Every row gives one point. To make a cloud, some directions were put in groups of two or more. Within a group, all points are equally far from the middle, so they leave a hole (a ring in 2 directions, a hollow ball in 3). The other directions are filled evenly. Then the cloud was stretched, turned, moved and blurred a little. How many holes are there, and how many directions does each take, smallest first?
In the rows, zero is written as 128.

Cloud (19 x 3)
[[179 117 199]
 [181 130 205]
 [110 179 186]
 [168 112 201]
 [193 114 148]
 [200 134 189]
 [156  81 163]
 [ 84 116 174]
 [122  78 119]
 [100 146 193]
 [150 110 203]
 [109 169 103]
 [194 171 194]
 [183 110 134]
 [ 74 166 132]
 [199 128 151]
 [ 79 120 170]
 [ 81 154 172]
 [136 111 202]]
Holes: 1 (3)

Cloud (31 x 4)
[[185 117  86 108]
 [ 84  68 154 113]
 [179  62 171 105]
 [111  79  91 178]
 [143 109  92  49]
 [158 128  97 175]
 [170  75 101  71]
 [139 180  90 104]
 [112 183 185  75]
 [171  91  95 125]
 [125  85 160 188]
 [132 163 202  38]
 [214 173 177 107]
 [173 193 124 113]
 [135 190  98 154]
 [ 40 107 176 137]
 [117  72 108 178]
 [111  58 140 142]
 [192 103  90  86]
 [172 116 157 174]
 [117  59 153 135]
 [118 137 203  45]
 [149 143 206 148]
 [ 72 115 157  70]
 [ 87  64 150 158]
 [109  71 179  93]
 [117 102 202  54]
 [151  65 158 137]
 [ 42 160 155 108]
 [143 175  92  87]
 [144 204 161 109]]
Holes: 1 (3)

Cloud (51 x 6)
[[110  97  79 165 123 121]
 [122 179  66  55 169 216]
 [176 116 138 129 112  38]
 [110  45 109 152  92 195]
 [189  86 224 174 192 184]
 [167 164 181 117 153 121]
 [203 123 201 223  82  58]
 [137  91 126 145 196 146]
 [120  81 107  86 152 215]
 [153  72  80 111 187 127]
 [119 100 151 184  88 189]
 [157  85 195 129 102 100]
 [152 168  46 140 125 209]
 [134 148 117 119  46 139]
 [173  50  90 159  59 138]
 [ 66 126 178 120 184 130]
 [ 72 139 138 104  74 139]
 [132 110 157 100 178 119]
 [203 131 150 176 142 155]
 [166 162 131 116 137  22]
 [185 128 127 229  91  81]
 [189  52 129 131  94  79]
 [151 190 155 106 168 164]
 [155 148 178  71 146 169]
 [ 74 131 161 125 188 187]
 [ 76 215 109 118 215 179]
 [106 201  98 150 209 141]
 [153  51 124 155 117 123]
 [177 159 152 153 198  82]
 [126 120 141  36 123 180]
 [ 97 132 134 149 217 190]
 [129 173  98 141 167  65]
 [111 130  91 123 103 140]
 [134 237 145  98 152 145]
 [128 142  49 150  79 103]
 [212 168  26 150 152  83]
 [130 170 173 124 114 155]
 [145 115 138  95 183 224]
 [195 143 100 171 191 120]
 [168 115 158  74 134  66]
 [178 103 140 124 134  44]
 [101 138  93  79 167 185]
 [114  74 118 158  83 140]
 [126  57 105 155  84 124]
 [106 132  78 128 239 200]
 [224 122 145 197 112 139]
 [123  81  84 106  90 111]
 [ 74 146  94 131 153 159]
 [207 132  66 119 138 143]
 [121 126  77 153 200 167]
 [182 109 131 112 141  86]]
Holes: 0

Cloud (73 x 8)
[[130  84 110 168 132 147  95 177]
 [186 146 116 165 128 154 170 195]
 [ 65 115 149  91 102 113 138 143]
 [215 210  97 130 133 155 140 143]
 [115 117 152 101 148  73 101 115]
 [130 115  95  65 166  70 133 133]
 [106 172 147  66 106 141  69 169]
 [134 118 131 200 180 123 193  77]
 [189 114  82 124 158 120 231 148]
 [ 86 193  88  86 154 154 149 159]
 [ 83 116 166 210 167  95 150 103]
 [141 205 121  98 104 180 171 135]
 [179 177  65  44 108 147 126 193]
 [144 134 124 169 134 196 157  86]
 [141 150 152 115  88 152 207 116]
 [107 125 136 141 174  63 206 144]
 [ 83 150 117 205 112  77 211 111]
 [157 107  83 129 178 179 164 151]
 [174  98  85 171 136 141 233 123]
 [ 52 141 121 152 132 105 223 154]
 [ 84 189 105 139 180 141 169 136]
 [165 198 177 129 127 153 142 135]
 [108 144 113 134 189  99 205  91]
 [ 83 144 157 177  97 164 173 126]
 [116 159 114 211 123  64 148 142]
 [147 201 159 113 134 165 157 130]
 [182 116 108 199 131  83 196 141]
 [ 71 162 140  86 102 100 151 182]
 [103  99 159 173 167 156 162 156]
 [207 166 179 163 109 144 100 140]
 [104 159 132 242 145 105 167 114]
 [159 167 189 119 103 160 114 156]
 [200 168  57  88  94 166 150 165]
 [190  97  84  80 113 109 122 170]
 [141 202 131  98 150 152 174 188]
 [187 136 108 174 134 179 131  77]
 [ 90 112 104 146 159 111 249 116]
 [168  99 132 126 142 115  82  88]
 [169 125 156 233 108 142  93 119]
 [119 198  58  82 100 139 199 154]
 [235 175 122 156 128 158 148  98]
 [201 144 140 112  98 136 179 172]
 [174 146 153  75 127 145  49 166]
 [ 95 113 162 118 119 159  70 123]
 [156 140 141  85 145 168 196 147]
 [180 127 174 118 114 165 149 157]
 [161 107  97 190 121  95  94 108]
 [182 186  77 116 101 173 100 150]
 [190 169  86  89  86 100 125  99]
 [131 122  73 166 123  62 128 148]
 [219 167  70  89 106 173 170 165]
 [106 145  93 144 196 159 170 152]
 [175 174  58  83  81 159 137 162]
 [136 162 144  59 140 136  58 160]
 [109 133 136 246 152 103 137 131]
 [174 151  44  49 130  98 158 184]
 [139 107 148 110 144 118 188 171]
 [134 132 119 232 174 144 176 104]
 [128 174 112 133  85 153  65 143]
 [169 125  55 141 160  82 125 137]
 [179 128 119 180 108 122 218  67]
 [ 92 187  59  80 140  99 234 156]
 [169 190  62  77 132 157 126 193]
 [ 90 129 148 152 101 114 218  99]
 [144 190 166 119 154 149 158 118]
 [184 146 105 143  98 178  77 105]
 [196 204  87  90 121 114 100 134]
 [130 215 149 118 152 138 162 138]
 [144 154 142 113  57  94 147 130]
 [134 116 108 179  67 111 153 143]
 [171 180  82  21 115 152 138 179]
 [134 150 134 186 187  78 153 166]
 [114 133 163 121  79 100 171 111]]
Holes: 3 (2, 2, 4)

Cloud (91 x 9)
[[114  44 156 129 118 192  65 170 158]
 [101 176 106 112 131 148  80  99 102]
 [134 159 130 112 118 113 220 141 139]
 [175  66  98  87 148 122 127 204 142]
 [ 48 122 152  94 100 169  65 108 171]
 [136 123 131  30  72 197  95 143 133]
 [196 101 109  38 104 171 147 149  67]
 [ 38 105 143 104  56 119 145  69 114]
 [166 116 121 190 154 115 162 152  57]
 [158 127 114 180 177  60  81 187  56]
 [214  95 144 129  60 140 145  82 113]
 [193 123 124  99 121 109 146 219  41]
 [ 56 122  88  87 176 147 100  83 126]
 [121  76  91 183  67 104 145 163 127]
 [ 65 117 200 102  63 114 188 163 107]
 [ 86 140  94 159  85 147 115 195 191]
 [153 127 179 181 160  80  63 209 101]
 [124  87 154 175  63  76  76 158 132]
 [107 106 221 142 152  92  55 131 187]
 [147  93  84 176  68 145 178 156  80]
 [ 96 115 166  69 123 157  71  85 117]
 [119  93  64  78  83 177 189  86  83]
 [123 111 200 207 177  68 145 185 111]
 [143 121 145  80  95 110 106 161 219]
 [152  51 222 130  91 154 168 114  83]
 [ 65 143 210 132  77 150 128 122 120]
 [ 68 141 121  50 109 128 142  53 157]
 [ 25  81 162 150 147 167  86 149 132]
 [168  73 165 116 156 123 180 193  64]
 [127 136 171 206 170 133 124 157 184]
 [157 126 115 175 119  86 196  88 128]
 [ 92 105 175 131  54 159 197  86  85]
 [121  82 175  84 106 124 150  37 155]
 [ 87 163 153 141 127  88 141 221  62]
 [139 104 106 201 133 185 132 172 161]
 [101 180 167  97 126 136 114 143  83]
 [170 151 121 148 152 109 123 119  47]
 [153 146 136  78 155 111 131 107  48]
 [ 77  91  62 125  89 125 128 204 115]
 [ 63 165 185 158 122 150 158 108 152]
 [109 119 130 142 138 169  77 222 136]
 [ 77 148 114 117  90 200 120 152 220]
 [117 196  96 118 126  77 139  57 114]
 [134  12 200 131 108 131  90 110 148]
 [ 33 175 164 150 108 141 155 124 158]
 [102 100 155  89 146 127  76 112  59]
 [136  68  76  94  92 169 208 134 124]
 [136 166  34  89 139 155  82 132 156]
 [119 124 166 172  39 110 100 170 141]
 [120  91 187 128 128  41 148  87  83]
 [124 119  48  27  84 184 142 117 130]
 [ 91 150  62  69  75 143 170  86  80]
 [124  52 171 101 105 132 113 225  56]
 [ 38  60 151 119 136 135 117 223 103]
 [ 29  78  99 123  73 168 176 170 135]
 [ 87 114 103 193  94  59 111  91 132]
 [155  57 136 134  71 167 147  49 121]
 [139 147 156 174 163   7  96 100 139]
 [ 81 121 171 116  58 103 202 132 155]
 [120 179  92  37  87 178 149  80 130]
 [175  77 136 114  50 189 178 179 162]
 [115 132 153 163 126 174  90  95 222]
 [227  62 153 102 148 114 132 169 128]
 [106 127  84  36  96 205 104 106 188]
 [122 103  85 121 113  96 131 134  17]
 [152 188 140 141  94  49 176 115  97]
 [ 54 154  96 130  95 144 163 197 175]
 [113 143 196 118 104 188 135 102 131]
 [162  55 113 110  51 141 159 164 142]
 [182  56 113  97 144 190  91 107 155]
 [124 114 116 213 181  88 104 147 193]
 [129  53 198 181 133 184 108 167 172]
 [ 83 149  83  97  66 147 102  92  90]
 [ 27 155  91 101  83 123 133 158  84]
 [118 189 116 114 145  77 124  90 205]
 [ 99  25 133 115 118 200 187 119  89]
 [121  54 102  41  85 181 142 169  74]
 [130 149 196 103 131  55  56 189 108]
 [ 92 152 151 174 200  97 107 144  97]
 [193  55 205 128 124 109 173 145  88]
 [168  37 190 114 143 124  63 127 138]
 [146  48 121 171 131  71 163 153  83]
 [121  69 164 102 182 151  65 133 108]
 [138 146 119 223 153 110 134 100 132]
 [ 89 165 118 151 100 170 160  68 210]
 [197  48 211 106  84 141 162 122 136]
 [146 222 101 151 137  81 122 127 174]
 [ 97 128  74 121 150  68  83 102  66]
 [143 118 223 116  78 161 134  88 124]
 [ 51 145 104 132 113  95  75  95 194]
 [111 127  99 118 140 146 134 171 233]]
Holes: 1 (9)
